Each row is a point. Each copy is the shape, with its points in the same order, turned, moved and blurred by noise. Some copies are also mirrored. Which?

Shape (7 x 3):
[[ 0.22 -0.51  0.34]
 [ 0.15 -0.08 -0.84]
 [ 0.49  0.46 -0.13]
 [-0.02  0.28 -0.22]
 [-0.50  0.05 -0.17]
 [-0.22 -0.38  0.31]
 [-0.72 -0.38 -0.41]]
Copy 1:
[[ 0.19 -0.59 -0.04]
 [-0.73 -0.03  0.54]
 [ 0.10  0.45  0.36]
 [-0.36  0.28 -0.03]
 [-0.58 -0.02 -0.33]
 [-0.03 -0.44 -0.36]
 [-0.95 -0.42 -0.37]]
Copy 1 is: mirrored
Copy 2:
[[ 0.26 -0.55  0.18]
 [ 0.23  0.04 -0.87]
 [ 0.41  0.46 -0.06]
 [-0.02  0.22 -0.22]
 [-0.52 -0.08 -0.28]
 [-0.15 -0.52  0.14]
 [-0.55 -0.48 -0.68]]
Copy 2 is: only turned

Shape (7 x 4):
[[-0.46 -0.15  0.07  0.17]
 [ 0.82 -0.07  0.04 -0.44]
 [ 0.94 -0.09  0.14 -0.04]
 [-0.52 -0.09 -0.15 -0.42]
 [-0.28  0.46  0.12  0.21]
 [-0.53 -0.09  0.11  0.00]
 [-0.60  0.14  0.75 -0.10]]
Copy 1:
[[-0.52 -0.24 -0.03  0.30]
 [ 0.53  0.00  0.19 -0.58]
 [ 0.78 -0.02  0.17 -0.20]
 [-0.77 -0.12 -0.05 -0.26]
 [-0.41  0.38  0.11  0.38]
 [-0.64 -0.17  0.08  0.17]
 [-0.73 -0.05  0.74  0.32]]
Copy 1 is: only turned
Copy 2 (7 x 4):
[[-0.39  0.07  0.29  0.27]
 [ 0.90 -0.22  0.17 -0.34]
 [ 0.96 -0.34  0.24  0.06]
 [-0.51  0.09  0.14 -0.28]
 [-0.06  0.57  0.17  0.42]
 [-0.41  0.25  0.28  0.24]
 [-0.28  0.50  0.97  0.19]]
Copy 2 is: only turned

Shape:
[[-0.54  0.35 -0.02 -0.34  0.14 -0.65]
 [-0.71 -0.79  0.06  0.05 -0.14 -0.46]
 [-0.36 -0.29 -0.46 -0.28  0.56  0.14]
 [ 0.28  0.22  0.15 -0.44  0.15  0.27]
 [ 0.37  0.72 -0.79  0.30  0.68 -0.19]
 [-0.09 -0.04 -0.31 -0.02 -0.21  0.36]
 [-0.60  0.53 -0.13  0.79  0.11  0.23]
 [ 0.57  0.27  0.04 -0.16 -0.51 -0.92]
 [ 0.38  0.36 -0.42  0.26 -0.27 -0.23]
 [-0.02  0.12  0.59 -0.02 -0.32 -0.11]]
Copy 1 (10 x 6):
[[-0.40  0.47  0.48 -0.07  0.38 -0.15]
 [-0.75 -0.52  0.52  0.08 -0.32 -0.35]
 [-0.42 -0.49 -0.11 -0.02  0.50  0.29]
 [ 0.38  0.01 -0.15 -0.47  0.14  0.22]
 [ 0.42  0.28 -0.38  0.79  0.79  0.28]
 [-0.14 -0.11 -0.28  0.00 -0.28  0.43]
 [-0.43  0.41 -0.78  0.47 -0.10 -0.32]
 [ 0.65  0.45  0.85  0.24 -0.25  0.01]
 [ 0.39  0.29  0.01  0.53 -0.18  0.25]
 [ 0.17  0.21  0.10 -0.36 -0.45 -0.35]]
Copy 1 is: mirrored
Copy 2:
[[-0.54  0.15 -0.35 -0.18 -0.35 -0.69]
 [-0.54 -0.34  0.52 -0.40  0.36 -0.64]
 [-0.68 -0.52 -0.48 -0.26  0.19  0.08]
 [-0.08 -0.19 -0.29  0.02 -0.53  0.41]
 [ 0.01 -0.03 -1.33  0.57  0.17 -0.05]
 [-0.06  0.09 -0.16 -0.28  0.18  0.36]
 [-0.57  0.68 -0.18  0.53  0.54  0.10]
 [ 0.81  0.03 -0.15  0.10 -0.46 -0.72]
 [ 0.46  0.20 -0.45  0.19  0.14 -0.13]
 [-0.02  0.16  0.39  0.20 -0.41 -0.01]]
Copy 2 is: mirrored

Shape, 9 rows:
[[ 0.35  0.27 -0.48 -0.40  0.12 -0.22]
 [-0.32  0.04 -0.25 -0.03  0.42 -0.01]
 [-0.07  0.15 -0.78 -0.05  0.04  0.39]
 [ 0.68  0.43  0.15  0.44  0.27 -0.28]
 [-0.17 -0.04  0.41 -0.05 -0.01  0.26]
 [-0.10 -0.23  0.46  0.79 -0.57 -0.55]
 [ 1.00  0.25 -0.13  0.22  0.46 -0.31]
 [-0.18 -0.87  0.50  0.44 -0.36 -0.19]
 [ 0.01  0.06 -0.41 -0.09 -0.03  0.22]]
Copy 1 (9 x 6):
[[ 0.42  0.60 -0.54 -0.63  0.06  0.00]
 [-0.18  0.29 -0.23 -0.25  0.43  0.05]
 [ 0.30 -0.13 -0.66 -0.30  0.32  0.28]
 [ 0.80  0.96  0.06  0.12  0.32 -0.08]
 [ 0.06  0.10  0.45 -0.17  0.03  0.10]
 [ 0.18  0.38  0.30  0.76 -0.45 -0.57]
 [ 0.81  1.23 -0.24 -0.06  0.24  0.24]
 [-0.31  0.28  0.38  0.60 -0.65  0.05]
 [ 0.26  0.09 -0.36 -0.29  0.08  0.18]]
Copy 1 is: mirrored
Copy 2, 9 rows:
[[ 0.41  0.10 -0.48 -0.25  0.18 -0.32]
 [-0.37 -0.09 -0.26  0.09  0.19 -0.15]
 [-0.10  0.16 -0.75 -0.01  0.03  0.28]
 [ 0.66  0.13  0.11  0.63  0.07 -0.40]
 [-0.13 -0.35  0.28  0.09 -0.36  0.07]
 [ 0.09 -0.74 -0.05  0.87 -0.79 -0.73]
 [ 0.97  0.06 -0.08  0.42  0.39 -0.32]
 [-0.12 -1.27  0.04  0.50 -0.49 -0.21]
 [ 0.07 -0.11 -0.44 -0.06 -0.10  0.10]]
Copy 2 is: only turned
Copy 3 (9 x 6):
[[ 0.23  0.54 -0.50 -0.37 -0.10 -0.19]
 [-0.50  0.25 -0.60  0.14  0.17  0.05]
 [-0.14  0.39 -0.83 -0.05 -0.28  0.46]
 [ 0.53  0.52 -0.18  0.55  0.15 -0.37]
 [-0.34  0.33  0.27  0.22  0.09  0.32]
 [-0.21  0.14  0.30  0.91 -0.65 -0.38]
 [ 0.73  0.29 -0.38  0.29  0.36 -0.45]
 [-0.39 -0.50  0.36  0.78 -0.55 -0.12]
 [-0.09  0.30 -0.50  0.04 -0.17  0.34]]
Copy 3 is: only turned

Shape:
[[-0.40 -0.22 -0.71 -0.40 -0.52 -0.50  0.59 -0.31]
 [ 0.12  0.03  0.50  0.21 -0.12 -0.12 -0.27  0.62]
 [ 0.52 -0.99 -0.63  0.21 -0.46 -0.17 -0.25 -0.35]
 [-0.28  0.29  0.43 -0.72  0.21  0.06  0.50 -0.54]
 [-0.59  0.12 -0.23  0.30  0.28  0.40  0.36  0.26]
 [-0.13  0.48  0.51  0.49  0.54 -0.15 -0.52  0.17]
 [ 0.21 -0.55 -0.53 -0.25 -0.11 -0.16 -0.31  0.10]
 [ 0.10 -0.18  0.76  0.36  0.33 -0.06 -0.41  0.21]
 [ 0.26  0.19  0.34  0.43  0.02  0.08  0.02  0.09]
 [-0.63  0.03  0.38 -0.25  0.06 -0.14  0.99 -0.45]
 [ 0.27 -0.70 -0.11 -0.10  0.13 -0.48  0.08 -0.04]
 [-0.66 -0.09  0.26 -0.44 -0.45  0.10  0.79 -0.06]
 [-0.41 -0.01  0.64  0.32 -0.07  0.02 -0.52  0.21]]
Copy 1, 13 rows:
[[-0.36 -0.03 -0.68 -0.50 -0.26 -0.57  0.78  0.36]
 [ 0.08 -0.19  0.68 -0.09  0.06 -0.22 -0.38  0.26]
 [ 0.54 -0.87 -0.82 -0.15 -0.40 -0.24 -0.08  0.05]
 [ 0.06  0.45  0.27 -0.64  0.48 -0.44  0.91 -0.41]
 [-0.29 -0.07  0.19  0.40  0.48  0.14  0.58  0.47]
 [-0.04  0.14  0.71  0.54  0.63 -0.43 -0.37 -0.24]
 [ 0.11 -0.53 -0.56 -0.45  0.16 -0.13 -0.15  0.23]
 [ 0.25 -0.43  0.75  0.06  0.41 -0.34 -0.29 -0.26]
 [ 0.41 -0.02  0.48  0.28  0.10 -0.31  0.02  0.12]
 [-0.22  0.11  0.42 -0.25  0.23 -0.64  1.30 -0.17]
 [ 0.25 -0.67 -0.25 -0.38  0.31 -0.68  0.16  0.10]
 [-0.29  0.03  0.39 -0.60 -0.14 -0.12  1.09  0.18]
 [-0.27 -0.18  0.76  0.12  0.06 -0.07 -0.21 -0.32]]
Copy 1 is: only turned
Copy 2:
[[ 0.15 -0.23 -0.80 -0.29 -0.87 -0.58  0.27 -0.10]
 [ 0.11 -0.37  0.36  0.11  0.07  0.31 -0.52  0.32]
 [ 0.31  0.37  0.04  0.49 -0.75 -0.67  0.41  0.74]
 [ 0.31 -0.22  0.13 -0.99  0.04 -0.29  0.04 -0.59]
 [-0.69 -0.14 -0.19 -0.02  0.23  0.09  0.06 -0.30]
 [ 0.08  0.12  0.46  0.22  0.41  0.14 -0.84 -0.43]
 [ 0.22  0.23 -0.20  0.06 -0.28 -0.52 -0.07  0.70]
 [ 0.07 -0.18  0.83  0.21  0.20 -0.13 -0.57  0.03]
 [ 0.22 -0.06  0.35  0.20  0.12  0.23 -0.05 -0.18]
 [-0.11 -0.70  0.07 -0.60 -0.28 -0.34  0.31 -0.76]
 [ 0.35 -0.21  0.05  0.22 -0.17 -0.72 -0.02  0.43]
 [-0.26 -0.69 -0.09 -0.78 -0.50 -0.05  0.29 -0.19]
 [-0.29 -0.06  0.70 -0.02 -0.16  0.15 -0.75 -0.03]]
Copy 2 is: mirrored
Copy 3, 13 rows:
[[ 0.34  0.13  0.28  0.34 -0.94  0.55 -0.12 -0.57]
 [ 0.14 -0.40  0.09 -0.02  0.12 -0.50 -0.46  0.49]
 [ 0.60 -0.98 -0.50  0.50 -0.22  0.27 -0.25 -0.71]
 [-0.10  0.41  0.58 -0.60 -0.15 -0.16  0.27 -0.53]
 [-0.28  0.23  0.23  0.32  0.33  0.46  0.02  0.22]
 [ 0.08  0.09  0.32  0.26  0.83 -0.71 -0.43  0.19]
 [ 0.69 -0.46 -0.17  0.10 -0.09  0.36 -0.48 -0.35]
 [ 0.02 -0.57  0.32 -0.01  0.63 -0.64 -0.35  0.09]
 [ 0.04 -0.22 -0.08  0.21  0.26 -0.49  0.09  0.15]
 [-0.42  0.18  0.95 -0.06 -0.42  0.06  0.43 -0.40]
 [ 0.71 -0.70  0.36  0.14 -0.09  0.12 -0.10 -0.35]
 [-0.49  0.06  0.49 -0.23 -0.71  0.28  0.05 -0.13]
 [-0.36 -0.29  0.22  0.06  0.34 -0.52 -0.74  0.06]]
Copy 3 is: mirrored
Copy 4 (13 x 8):
[[ 0.04 -0.19 -0.83 -0.38 -0.42 -0.79  0.53 -0.44]
 [-0.34 -0.09  0.18  0.23 -0.01 -0.19 -0.19  0.70]
 [ 0.62 -0.73 -0.92  0.36 -0.28 -0.46 -0.53 -0.16]
 [ 0.21  0.11  0.40 -0.58  0.23 -0.14  0.74 -0.33]
 [-0.65 -0.07 -0.37 -0.04 -0.18  0.48  0.39 -0.13]
 [-0.56  0.29  0.47  0.36  0.45  0.04 -0.30  0.07]
 [ 0.08 -0.55 -0.60 -0.28  0.03 -0.29 -0.51  0.11]
 [-0.17 -0.33  0.53  0.48  0.31  0.02 -0.25  0.34]
 [ 0.09  0.14  0.03  0.42  0.10  0.10  0.09  0.30]
 [-0.05 -0.12  0.21 -0.24 -0.12 -0.31  1.18 -0.47]
 [ 0.13 -0.78 -0.40  0.14  0.35 -0.50  0.03  0.02]
 [ 0.00 -0.22  0.04 -0.43 -0.62 -0.23  0.96 -0.02]
 [-0.41 -0.10  0.59  0.28 -0.24 -0.08 -0.32  0.30]]
Copy 4 is: only turned

Shape:
[[-0.11  0.02  0.04 -0.11  0.05 -0.28 -0.46  0.44  0.56]
 [ 0.18 -0.35 -0.01 -0.45  0.17  0.55  0.25 -0.98  0.14]
 [-0.14 -0.49  0.48 -0.09 -0.76  0.10  0.10  0.58  0.26]
 [-0.49  0.42  0.15  0.19 -0.46  0.19 -0.62  0.17  0.20]
 [-0.35 -0.15  0.00 -0.32 -0.61 -0.05  0.01  0.71  0.14]
 [-0.08 -0.67 -0.10 -0.57  0.30  0.26 -0.36 -0.70 -0.48]
 [ 0.00 -0.42  0.15  0.21  0.44  0.20  0.34 -0.84 -0.55]
 [ 0.14 -0.79 -0.12  0.03  0.06  0.43  0.29 -0.65 -0.40]
 [ 0.07  0.34 -0.13 -0.10 -0.74 -0.13  0.20  0.83 -0.02]
 [ 0.17  0.26 -0.17  0.59 -0.57 -0.53 -0.81  0.10  0.39]
 [-0.17  0.10  0.34 -0.25 -0.52 -0.52 -0.24 -0.19  0.07]
 [-0.40 -0.59  0.02 -0.19  0.39  0.13  0.42 -0.60 -0.10]
 [-0.36 -0.09 -0.58  0.38 -0.38 -0.29 -0.33 -0.66  0.20]]
Copy 1 (13 x 9):
[[ 0.21  0.19  0.02  0.36 -0.19  0.20 -0.24  0.57  0.22]
 [ 0.16  0.03 -0.28  0.07  0.05  0.41  0.21 -1.04 -0.41]
 [-0.58  0.04  0.54  0.24 -0.73  0.29  0.15  0.38  0.12]
 [ 0.16  0.64  0.14 -0.36 -0.47  0.43 -0.04  0.36  0.61]
 [-0.58  0.23  0.09  0.06 -0.30  0.39  0.10  0.77  0.04]
 [-0.04 -0.32 -0.40 -0.37  0.12  0.34 -0.56 -0.69 -0.17]
 [-0.15 -0.10 -0.09 -0.21  0.41 -0.20  0.04 -1.16  0.19]
 [-0.43 -0.31 -0.34 -0.05 -0.02  0.06  0.12 -1.01  0.05]
 [-0.29  0.20  0.20 -0.13 -0.32 -0.03  0.71  0.93  0.07]
 [ 0.46  0.53 -0.07 -0.15 -0.90 -0.41 -0.19  0.56  0.59]
 [-0.05  0.50  0.27 -0.16 -0.34 -0.16 -0.22  0.27 -0.24]
 [-0.39  0.16 -0.17  0.25  0.36  0.20 -0.15 -0.78 -0.04]
 [ 0.09  0.77 -0.75 -0.08 -0.48 -0.29 -0.10 -0.27  0.31]]
Copy 1 is: mirrored
Copy 2 (13 x 9):
[[ 0.02 -0.05  0.79 -0.37 -0.59 -0.28 -0.30  0.10  0.08]
 [ 0.46  0.25 -0.07 -0.78  0.73  0.23  0.20 -0.26  0.42]
 [ 0.27  0.19  0.85 -0.17 -0.57  0.47  0.75 -0.26 -0.25]
 [-0.53  0.09  0.29 -0.13 -0.72  0.16 -0.18 -0.39  0.32]
 [-0.14 -0.26  0.70 -0.44 -0.59  0.08  0.63 -0.09 -0.15]
 [ 0.46 -0.67 -0.14 -0.48  0.66  0.25 -0.15 -0.57  0.16]
 [ 0.28 -0.02 -0.34  0.11  0.96 -0.01  0.26 -0.37  0.15]
 [ 0.37 -0.08 -0.28 -0.40  0.73  0.44  0.21 -0.36 -0.16]
 [-0.06 -0.14  0.06 -0.34 -1.16 -0.05  0.68  0.31 -0.10]
 [-0.01  0.36  0.13 -0.25 -1.12 -0.31 -0.59 -0.35 -0.31]
 [ 0.22 -0.03  0.35 -0.27 -0.53 -0.39  0.16 -0.69  0.10]
 [ 0.11 -0.10  0.18 -0.38  1.00 -0.09  0.36 -0.21  0.06]
 [-0.41  0.26 -0.14 -0.71 -0.08 -0.39 -0.32 -0.62 -0.26]]
Copy 2 is: mirrored
Copy 3:
[[-0.10  0.13 -0.24 -0.58 -0.17  0.18 -0.42  0.46  0.45]
 [ 0.07 -0.59 -0.13  0.34  0.35 -0.12 -0.55 -0.78 -0.19]
 [ 0.02 -0.57 -0.40 -0.51 -0.14  0.37  0.57  0.35  0.08]
 [-0.12  0.17  0.32 -0.30 -0.51  0.64 -0.16  0.36 -0.08]
 [-0.37 -0.06 -0.60 -0.43 -0.23  0.36  0.33  0.44 -0.07]
 [-0.45 -0.78 -0.21 -0.22 -0.01 -0.26 -0.89 -0.51 -0.57]
 [-0.30 -0.72  0.46  0.21  0.38 -0.68 -0.38 -0.36 -0.42]
 [-0.07 -0.92 -0.07  0.27  0.29 -0.46 -0.37 -0.18 -0.63]
 [-0.06  0.51 -0.50 -0.44 -0.13  0.08  0.58  0.46 -0.21]
 [ 0.55  0.32  0.14 -0.44 -0.88 -0.12 -0.36  0.67  0.11]
 [-0.12 -0.06 -0.04 -0.46 -0.68 -0.15  0.08 -0.21  0.15]
 [-0.62 -0.78 -0.04  0.32  0.25 -0.36 -0.38 -0.24 -0.03]
 [ 0.03 -0.12  0.03  0.47 -0.83 -0.30 -0.57  0.25 -0.07]]
Copy 3 is: only turned

Shape (12 x 9):
[[-0.07 -0.20 -0.37  0.40  0.09 -0.31 -0.40  0.48 -0.05]
 [ 0.51 -0.44  0.77 -0.38 -0.72  0.44  0.47 -0.02  0.12]
 [-0.11 -0.21 -0.34  0.39 -0.11  0.16  0.66  0.47 -0.33]
 [-0.41 -0.33 -0.04 -0.15 -0.43  0.13  0.27  0.48 -0.27]
 [ 0.25  0.17  0.75 -0.02 -0.58  0.44 -0.24  0.36  0.14]
 [-0.11  0.45  0.23  0.04 -0.75 -0.27  0.32 -0.55 -0.10]
 [-0.22  0.84  0.40  0.00  0.20  0.14  0.54 -0.62  0.38]
 [ 0.35  0.43 -0.28 -0.63  0.44 -0.14  0.50  0.59 -0.30]
 [ 0.08  0.22  0.70  0.00 -0.07  0.00  0.14 -0.23 -0.17]
 [-0.70  0.26 -0.47  0.41 -0.14  0.21  0.10  0.22  0.70]
 [ 0.36 -0.21 -0.04  0.26 -0.10  0.55 -0.48  0.37 -0.31]
 [-0.39  0.10 -0.43 -0.35  0.41  0.54  0.48 -0.04  0.19]]
Copy 1, 12 rows:
[[-0.21 -0.72 -0.49  0.00 -0.42 -0.13  0.41  0.07  0.62]
 [-0.03  0.06  0.39  0.98 -0.59  0.37 -0.26  0.54 -0.48]
 [-0.15 -0.18 -0.53  0.67  0.09  0.45  0.83  0.53  0.15]
 [-0.61 -0.40 -0.25  0.47 -0.30  0.44  0.47  0.35 -0.10]
 [ 0.10  0.03  0.19  0.24 -1.02  0.60 -0.02  0.54  0.07]
 [-0.20  0.58  0.07  0.28 -0.40  0.39  0.38 -0.38 -0.20]
 [ 0.16  0.86  0.26  0.03  0.20  0.83 -0.11 -0.04  0.58]
 [-0.12  0.10 -0.54 -0.23  0.46  0.00  0.31  1.15  0.12]
 [ 0.16  0.18  0.51  0.07 -0.22  0.41  0.20  0.07  0.14]
 [-0.53  0.06 -0.75  0.48 -0.20  0.79  0.13 -0.13  1.06]
 [ 0.41 -0.74 -0.38  0.16 -0.67  0.42  0.12  0.35  0.16]
 [-0.31 -0.15 -0.49  0.29  0.58  0.72 -0.22  0.44  0.48]]
Copy 1 is: mirrored
Copy 2:
[[-0.06  0.11 -0.43  0.32 -0.13 -0.08 -0.29  0.42 -0.18]
 [-0.28 -0.59  0.95 -0.24  0.72 -0.33  0.14 -0.46 -0.18]
 [-0.13 -0.06 -0.10  0.51  0.03  0.05  0.75  0.24 -0.28]
 [-0.56 -0.06 -0.02 -0.23  0.13  0.06  0.48  0.24 -0.30]
 [-0.41  0.42  0.77  0.08  0.60 -0.28 -0.24 -0.29 -0.05]
 [-0.33  0.27  0.10 -0.22 -0.28 -0.73  0.61 -0.74  0.12]
 [-0.05  0.35  0.30  0.13 -0.17 -0.18  0.52 -0.69  1.12]
 [ 0.79  0.21 -0.01 -0.45  0.28  0.17  0.47  0.35  0.22]
 [-0.01  0.12  0.66 -0.13 -0.29 -0.20  0.01 -0.48  0.14]
 [-0.75  0.38 -0.42  0.57  0.24 -0.13  0.27  0.29  0.57]
 [-0.08  0.17  0.07  0.39  0.45  0.28 -0.46 -0.21 -0.52]
 [-0.13 -0.09 -0.25  0.08  0.27  0.55  0.52 -0.01  0.75]]
Copy 2 is: mirrored
Copy 3 (12 x 9):
[[ 0.00 -0.16 -0.50 -0.09  0.11  0.19  0.10  0.54 -0.15]
 [ 0.58 -0.55  0.72  0.17 -0.31 -0.64 -0.22 -0.55  0.46]
 [ 0.20 -0.30 -0.56  0.54 -0.03 -0.36  0.57 -0.12  0.10]
 [-0.13 -0.59 -0.34  0.13 -0.43 -0.47  0.21 -0.22  0.06]
 [ 0.00 -0.26  0.39  0.26 -0.29 -0.46 -0.72  0.08  0.63]
 [-0.05  0.53  0.16  0.25 -0.72 -0.10 -0.12 -0.65  0.06]
 [-0.47  0.84  0.49  0.35  0.18 -0.17  0.23 -0.64  0.55]
 [ 0.05  0.39 -0.32 -0.20  0.37 -1.25  0.38  0.08 -0.03]
 [-0.16  0.15  0.46  0.39  0.05 -0.34 -0.24 -0.33  0.03]
 [-0.51  0.05 -0.45  0.07 -0.22  0.30  0.54  0.06  0.85]
 [ 0.31 -0.42 -0.44  0.16  0.38 -0.15 -0.54  0.12  0.27]
 [-0.40 -0.05 -0.34 -0.19  0.46 -0.42  0.62 -0.56  0.56]]
Copy 3 is: mirrored
